Rows are points. To make a cloud, some directions were put in groups of two or more. Within a group, all points are equally far from the middle, so they leave a hole (a ring in 2 directions, a hollow ball in 3). The other directions are filled evenly. Then the cloud was stretched, turned, moved and blurred a little. How many holes are there, and how many directions does each take, smallest first?

Cloud (21 x 3):
[[-21  19   8]
 [-41   6 -11]
 [ 34   6  23]
 [-27 -10 -47]
 [  1  -6  60]
 [ 24 -18 -14]
 [-10  20  17]
 [  2  29   8]
 [-24  30  16]
 [ 15  -8  45]
 [-40 -13 -11]
 [ -8  24 -34]
 [ 55   0  43]
 [ -2  -4  17]
 [ 19  21  47]
 [-13  16  15]
 [ 22  34 -12]
 [ 37  -4   9]
 [-15  -9 -16]
 [ 19  25  34]
 [ -2 -16 -34]]
Holes: 0

Cloud (27 x 4):
[[  3 -20  18  33]
 [-20  25   0 -23]
 [-15  22  32  41]
 [ 29  10  -6  -2]
 [ 19  -6  25  16]
 [-18  52  12  32]
 [ 56  16   4 -32]
 [ 34   7  -3 -17]
 [  5   2  11   8]
 [ 11 -38   6  -1]
 [-29   3 -37  -3]
 [-23   0  17  36]
 [  5  -9 -25 -55]
 [-12 -52  16 -27]
 [ 33 -10 -23 -60]
 [  5 -12 -38   3]
 [ 33  -4  11   5]
 [ 16  -9  12  18]
 [-35 -25   9  -2]
 [ -1  -8  18  -4]
 [  4 -21  40 -24]
 [-25  14  35  33]
 [  3  42  -2 -46]
 [ 30   5  22  36]
 [  5 -30  -4 -11]
 [-13  14  -7  22]
 [ -1 -34   6   5]]
Holes: 0

Cloud (51 x 6):
[[ -8 -37 -16  -7  12   2]
 [  3  24 -38  14  36  13]
 [ 11   8 -24  34  19  -6]
 [  6   0 -42 -12  28  -9]
 [-22  13   1  18 -11  10]
 [  5 -35 -27 -10  22  24]
 [-25 -24 -13  18  25   7]
 [ -9 -33 -19  43   1 -10]
 [ 11 -14  -5 -10 -26 -12]
 [ 18  12  12 -17 -32 -18]
 [ -7  -5 -10 -13  -3  -5]
 [-11   8   0  32  -8  -3]
 [ -6  -4  -1 -42   8  20]
 [ 22  -9  -3 -32 -28   9]
 [ 23  -3  15  -6 -37   1]
 [ 44  13  -9  23  12 -12]
 [ 14  -7   9  -3 -34 -15]
 [ 19 -17  -4  17 -38 -35]
 [ 23 -17 -20 -32   4 -17]
 [-22 -11  -6  -4  23 -23]
 [ 22  -1 -13  -3 -24  21]
 [ 21   2 -10  -5  24 -41]
 [  1 -11 -21 -14  29 -20]
 [  1 -10  22 -19 -35 -19]
 [ 21 -12  -7 -36  21  -2]
 [-19 -39   1  21   7 -18]
 [  5 -17 -13 -11  24   1]
 [ 11   2  -6 -39  -2   0]
 [-11 -37  -7  14   4  29]
 [-12 -17 -42   8  21  -7]
 [ 33  28 -13 -18   1  -6]
 [ 36  23  -7  25 -14  -9]
 [  0 -11 -28  50  25  -5]
 [-12 -11 -12 -39  56  12]
 [ 19  34  -8 -30  -8 -34]
 [ 22  -6  17 -60  -9 -11]
 [ -2  -9   8 -34 -22 -31]
 [ 38  18 -18 -23 -32  -9]
 [  0  13  -6   0  11   2]
 [ 25  24 -10 -20   9 -11]
 [-12   6  -5 -13  17 -21]
 [  5  37 -15 -22  -3  36]
 [  5   0   2 -14   8 -12]
 [-11   9  13 -11  25   7]
 [ 14  11 -23 -16   4   0]
 [ 28 -20  28   9 -36  -8]
 [ 26 -23 -29 -18  -3 -32]
 [ 23  29  32   9 -27  -2]
 [  6  26  21 -20   0   5]
 [-14  25  -3  -3   9   7]
 [-34 -31  -3  32  -7  10]]
Holes: 0
